Each wall is flat, endless, passes through zero and stands at right angles to its row. A trip goes straight from one point to another. Which walls does it cross, in order?

Walls:
(1): [ -5 -22]
(2): [60 -3]
(3): [-38 -54]
(4): [15  2]
(5): [-29  14]
(6): [0 9]
Trips:
[-25   8] to [11 32] -> 3, 4, 2
[ 28 -22] to [27  6] -> 3, 1, 6
[-12   6] to [ -5 -25] -> 1, 6, 5
[ 27 -44] to [ 33 -53] -> none

Walls:
(1): [ 4 -1  6 44 17 12 33 -6]
(2): [  6  21   3 -22   5 -11  -4  20]
(3): [-26 -43   4   5 -29 -60   7  11]
(4): [15 30  6  7 -5  5 34 23]
(5): [ -4 -17   4  -7   5 -15  -1  -1]
(6): [ 14 -12  -3  23 -12  38   5 -24]
(7): [-23 -11 -34  29 -10   3  -7  24]
(8): [ 21 -12 -19  12  -9 -46  -6  23]
Trips:
[ 23  -1 -30 -10  -3   1  -3  -6] to [ 30  10  -1  -6  28 -20 -23  18] -> 7, 6, 5, 4
[ -1  17  17  -4 -18   9 -11   4] to [-14  -5  -7 -16  26 -33 -21   9] -> 6, 4, 3, 5, 8, 7
[ 13  36  36   7  11  -3  -6 -11] to [27  3 -1  4  8 11 -1 -8] -> 6, 2

Walls:
(1): [ 10   2   3 -12   4   9   4   1   2   3  16 -26  21   9]
(2): [-32  -9  -7 -21   8   0  59  -1 -23   4   8   4 -12  -1]
(3): [ 11  -8 -16 -13   8  22  44   4  41  -4   0 -19 -20  -4]
(4): [-60  35 -19  -8  30  -1  18  -9   9 -27  28  10  -3 -26]
(5): [ -3  22  13  14 -12   6 -18   5   0   9 -24 -22  15 -14]
(6): [  3  -4 -16 -15  17  26 -11 -28  19  19 -18  -3 -20 -17]
(7): [ -2   4  30   4  -1 -27  33 -29 -24  28  33   0 -14 -13]
Trips:
[-19 -18 -17  -7 -16  27   8  -5   6 -19  25 -15 -27  24] to [ 26 -11 -21  -2   9   7 -15   8  22 -27 -13 -36 -26  18] -> 4, 2
[ -6  18  -5 -23  -5 -32 -37  35  34  29  26 -16 -27  -9] to [ -8  43 -36  13   9  11  -9   0  12  14  13 -15  20 -28] -> none
[ -9  23 -21 -23 -11  -5  35  24  23   0 -10   2  -2  22] to [ 18  -6  13  -5   0  22  -2 -24 -22 -13  -4  29  -9 -25] -> 1, 6, 7, 3, 4

Walls:
(1): [-14   0 -12 -10  -5 -19  -1 -15   7  11  13 -34  24   4  14  18   1 -14
  -9  -3 -60  -2   2  -7 -28  45   1  21 -27   5  11  -9]
(2): [-11 -33 -14 -11   0  -2  -3 -15  14  -5  27   9   3   3  -1 -15   2 -17
 -12 -37   6 -13  11  -2  -3  20 -26   5  10 -10  -9  -3]
(3): [-10  17  18 -16  16   4  -6  16  -8   3   2   1 -10  -6   1  -7  18  15
 -17  -1   8  16  22   2 -11  -1  31  -9   9  19 -17 -15]
(4): [ 28 -27  35   0 -10 -30  -9  14  21  -2  21   0   8  24   1  28  -3  13
 -17  30  16  -7  -5 -19  -8  -5 -10  20 -20  -6  -7  11]
(5): [ 15 -10  11  -7 -36 -14 -21  12 -16  -3   9 -26  -1  21   1   0  -6  19
   3  -9  10  -6  -4  13  13  15   0  -9  -9  -1  -2  10]
(6): [ 17 -10  -6  -9   6  19  -4  -2  -7  15 -11 -13   7  14 -20   3 -15 -22
  10 -32   6   7   0   2  -3  -8 -20 -12  16  22  19  10]
(7): [ -9   6  -7  23  12 -10 -46  15  -7  16 -12   8   8 -18 -13 -28 -27   3
  -7  -4 -10  17   3  37  21 -13  -4  28   3   3 -22  -8]
(8): [-16  -2  34  10  -1 -21  23 -20  21  19 -17 -30 -18   2   8 -12  -8   5
 -13  11  -7  16 -12  13   2   7 -21 -10 -30   6  32  23]
Trips:
[ 14  -7  12  -6  36 -44 -10  22  -4  -8   2  12  -7   6  -7  10 -15  17
 -13 -10  -4 -25  18  22   4   9  10 -17  11  -8 -28  -2] to [  8  19 -24  -1  18   5 -10  16 -11  -5   9 -18  23  13  -4  17  31  15
  15  11  31 -17  -2   3   2 -10  18 -13 -24  19 -11  14] -> 2, 7
[ 15  -4  -8  -2  -9 -15  -6  -9 -19   2 -15 -28  -3  29  14  23 -27   3
  12  -5 -10  -4   5   3  14 -11 -24   0  15  10   3   9] to [ 36 -10 -17 -13   0 -10   5  -4  -8  -6 -18   6 -24  34  -5   6  23  10
   1   7 -10 -15 -16   3  -6  -5 -24   6 -13  12  36  12] -> 7
[-11 -13   5   2  -1  31  14  -6   1  24   7  16   3   1   7  12 -16   5
 -16  -9 -18 -32  16 -27  26   6  40 -18  34   6  -1   4] to [ -1 -29 -11   3  31  26  -1  -7   3  15 -30   0 -15  -9  10   2  -6  -3
   3 -30   5  13  11  28 -16 -24  19  -2  -4 -24 -33   1] -> 7
